Every row gives one point. Examples show where two turns around zero, p and q, send a point. Write where each new point lands after one turn and then the other. Backwards means that the second turn is done in reverse. Each puzzle has new turns, and all numbers are rounded.

Turn p:
-39	31 -> -14	48
21	-24 -> 3	-32
-12	-7 -> -14	1
30	0 -> 24	-18
Turn q:
-2	52 -> 40	34
-3	-27 -> -23	-14
23	-12 -> 5	-26
-19	-12 -> -21	8
Where do these land?
p, then q backwards: 31	28 -> 22	36
q, then p: -20	-34 -> -35	19
p, then q: -11	5 -> 5	11

Turn p:
50	18	12	-7 -> 50	-3	23	3
-49	-15	15	-11 -> -53	7	9	1
-3	-31	-27	1 -> -11	-31	-23	-10
32	23	15	28 -> 40	15	0	28
-30	5	-15	-10 -> -24	12	-10	-21
Turn q:
60	-20	7	27 -> 33	-13	-60	2
8	9	-13	-12 -> -12	14	-8	-8
-2	-28	-27	0 -> 7	-10	1	-37
-44	17	25	-25 -> -9	18	50	23
-22	22	8	10 -> -19	-9	16	21
Where do these land?
q, then p backwards: -5	-42	8	-44 -> 25	50	0	-26
q, then p: -10	-5	20	-37 -> 24	28	19	13
p, then q: 13	7	30	-5 -> 13	-7	-9	29
q, then p: 30	1	-22	31 -> -12	-26	-26	-29
p, then q: -32	12	10	28 -> -39	-21	7	8
q, then p: -23	23	-46	27 -> -61	-10	3	-9
p, then q backwards: 28	3	1	0 -> -1	-22	17	5

Turn p:
-13	5	46	24	-16	19	-18	29 -> 26	26	-32	15	-1	7	7	45
-32	3	-39	-43	12	13	27	1 -> -29	22	-9	-18	-8	-11	5	-59
-12	-28	-13	44	15	51	-43	-32 -> 1	30	23	-20	15	76	-22	20
5	-7	25	31	16	3	16	-24 -> 2	14	39	16	-3	6	11	25
-28	29	-25	-5	5	6	-18	-25 -> 14	21	9	-14	1	3	-38	-30
-11	26	3	37	31	-11	-10	-8 -> 22	22	28	10	35	-7	-16	8
22	-21	-36	28	-9	-34	27	4 -> -37	-38	15	37	22	2	-5	-7
30	-13	22	-35	7	-28	-19	10 -> 4	-38	-7	-34	-3	-27	16	21
21	42	-3	-35	-30	-16	28	11 -> 22	-29	-19	21	-27	-36	9	-36
9	-30	3	-43	-41	-29	18	10 -> -37	-39	-29	-2	-38	-25	5	2
9	-5	15	-3	11	24	-9	25 -> 12	7	-18	-11	9	12	28	11
Turn q:
-31	21	-14	-9	-5	26	37	12 -> -25	33	-8	12	1	37	23	0
-39	-10	26	20	28	-25	12	-4 -> -10	-2	39	-9	-17	30	-34	15
18	-16	36	-1	-35	-3	-43	21 -> 38	-53	-13	21	-7	-11	5	19
11	-25	1	10	-16	34	37	5 -> -36	-5	13	24	18	-7	33	12
22	-2	-33	-26	22	14	-41	-57 -> -1	-13	-20	-60	7	-31	6	-52
-10	9	-40	16	16	15	14	16 -> -36	29	-19	13	-5	0	-11	-11
23	-5	-4	-33	3	-18	-16	4 -> 24	-3	-20	-22	19	-16	-5	12
-30	-12	27	28	-38	-38	30	8 -> 10	8	44	23	-38	11	7	47
35	39	1	-4	24	-5	-31	-6 -> 35	2	-14	-1	20	-13	-25	-42
Where do these land?
p, then q: -24	-21	23	10	-42	-42	28	-12 -> 11	-6	-6	28	-63	4	-18	28
q, then p: 17	-5	-55	-3	-30	-15	-42	-15 -> -24	-52	-3	13	-10	-28	-36	-29
p, then q: 17	-2	-20	-20	10	1	36	3 -> -12	6	40	-18	-8	5	16	6
p, then q: -18	40	-4	11	1	17	11	24 -> 5	25	12	5	2	-25	-11	-38
p, then q: 4	-10	15	10	-4	19	4	-23 -> 5	-10	-2	27	5	12	19	1
q, then p backwards: 51	14	-30	-27	-25	-15	-38	-8 -> -3	51	22	-40	5	-12	-10	42
q, then p backwards: -8	-4	27	13	44	38	15	49 -> -1	-28	-48	57	-21	-10	-5	10
q, then p: -10	9	13	28	16	-22	22	-1 -> 35	12	-9	-1	-5	0	-5	29
p, then q backwards: -30	-19	32	-22	31	19	-36	-17 -> -24	-9	-26	-37	9	-44	20	-23

Turn p:
12	50	-48	5	13	2	-11	-6	22	37	-2 -> 3	-18	-49	45	-2	4	25	-20	3	-36	1
-36	-40	31	9	18	18	-16	-28	-1	-27	50 -> -2	2	42	-18	63	4	-13	-18	5	39	27
-5	18	3	-4	-23	-3	15	-53	-35	-44	-5 -> 20	-40	27	-35	-2	3	-23	-32	-31	-10	-23
-5	-47	-15	9	-27	2	2	20	3	5	21 -> -3	11	-2	14	-3	-4	-6	19	-21	52	15
25	6	15	27	53	26	11	22	25	-26	-15 -> -14	16	44	19	-7	44	27	9	31	-26	8
11	-38	-13	21	2	-22	-1	17	9	-9	5 -> -18	-2	12	18	-20	2	-13	18	0	25	29
-17	20	32	27	21	23	33	-21	0	1	11 -> 21	5	39	9	17	1	14	-33	28	0	-24
4	31	-1	25	0	0	-28	26	1	15	-13 -> 1	2	-14	34	8	2	-11	25	11	-30	-14
23	34	-31	-20	-2	19	-7	7	-16	10	7 -> 22	-10	-26	7	1	2	30	8	-27	-31	1
-14	38	41	-34	-14	-16	10	22	49	13	20 -> -18	71	-13	-1	8	-33	-3	-31	0	-27	-11
-32	-55	11	-23	-15	-2	12	-15	-24	-35	-48 -> -30	-21	17	-65	-14	12	-16	15	-3	44	-27
4	26	-19	-10	5	-48	-5	31	-35	21	-18 -> -6	-24	-21	5	-27	-49	1	34	4	-33	-4
28	-41	-6	-32	-32	0	-17	-22	1	39	-14 -> 24	6	-57	-31	-20	13	-15	8	0	32	19
Turn q:
-2	8	11	0	21	16	1	-27	-75	12	60 -> -24	1	-51	26	0	-13	-49	28	-57	20	-13
21	1	16	10	40	18	56	14	31	-5	8 -> 20	-6	-32	-7	-19	-2	51	42	0	-12	27
2	-5	45	-9	-4	-24	-18	8	18	-11	-22 -> -2	-6	17	-24	25	29	8	-19	-4	-4	34
-13	12	-8	-26	-15	-10	-28	-12	20	24	0 -> -25	2	5	-22	3	3	-26	-15	35	1	-4
-15	-10	-6	-25	0	-40	-20	-7	38	-26	19 -> -18	-30	8	-19	13	-33	0	-35	21	-1	31
17	20	39	44	-3	19	26	-18	18	-13	27 -> 8	34	-34	4	15	-1	37	20	-10	40	26
13	-9	5	-15	15	42	-7	-18	40	-29	-18 -> -2	43	11	-19	0	-24	22	6	6	-38	27
-21	-25	18	52	-15	11	8	11	2	29	15 -> 28	17	-33	21	-25	28	5	-29	-2	28	3
-15	41	-65	-21	18	-2	-13	54	-16	-12	-32 -> 12	-35	62	37	-10	-9	-28	39	39	-25	-17
17	-22	-24	-22	-31	-17	-27	1	-37	9	-32 -> -6	-8	44	-14	-1	9	-23	-25	-21	-9	-47
36	-3	-16	1	8	-16	-17	35	-22	20	7 -> 20	-25	24	-18	-25	5	-25	17	-17	19	-11
2	-3	-27	25	11	15	9	-24	-22	15	-41 -> 35	21	-6	9	11	3	-3	7	0	-24	-47
-42	-7	13	-14	-46	-12	29	-16	6	-13	9 -> -46	-6	-15	25	12	7	31	-39	10	5	-6
Where do these land?
q, then p: -32	21	-18	37	41	-43	-42	25	-4	10	25 -> 12	9	-31	28	10	26	-29	19	19	13	73
q, then p: 5	-31	10	2	11	-23	-22	57	-5	1	-3 -> 47	18	6	-24	13	14	-21	9	-13	29	21
p, then q: 1	14	10	-26	13	46	7	-19	1	4	-37 -> -17	19	11	-4	-7	-8	33	25	8	-48	-12
p, then q: 28	22	19	17	-9	20	19	-20	-5	-34	-7 -> -14	43	15	-10	19	10	12	9	-36	-5	8
q, then p backwards: 1	7	27	2	-18	5	45	-40	27	1	-47 -> -14	24	7	-37	35	59	-4	11	19	15	-9
p, then q backwards: -20	-24	-43	19	34	-36	-33	1	22	7	47 -> -48	26	28	-11	6	-19	-4	8	7	-52	49
q, then p backwards: 8	14	-10	0	4	17	43	14	5	-6	-1 -> 8	2	-19	2	17	11	10	35	-14	15	-14
p, then q backwards: -17	-26	8	-22	-1	-5	-12	51	-3	20	54 -> 24	35	14	20	7	27	-4	-30	11	-50	31
p, then q: 33	10	-13	-22	-35	17	-3	3	18	0	-23 -> -15	23	32	26	-6	-12	-4	18	-4	1	-35
q, then p: 22	-12	-12	-8	-9	5	32	-16	-41	6	-23 -> -6	-23	15	-22	-25	10	7	31	5	-5	-38
q, then p: -64	-4	-36	28	-6	-26	-31	9	-11	-19	24 -> 8	-24	-8	33	6	21	-56	-20	40	16	36
p, then q backwards: 27	-19	26	-1	-13	48	14	-37	2	-10	-24 -> 21	-11	20	27	-18	-11	-13	18	7	50	-36
p, then q: 27	20	31	-1	-31	24	10	-29	-1	35	-15 -> 2	31	38	-39	10	-19	10	28	6	-2	-27
q, then p: -18	6	-1	-24	19	-48	-27	3	-4	-16	30 -> -16	-11	-6	-11	29	-12	-18	6	17	32	49
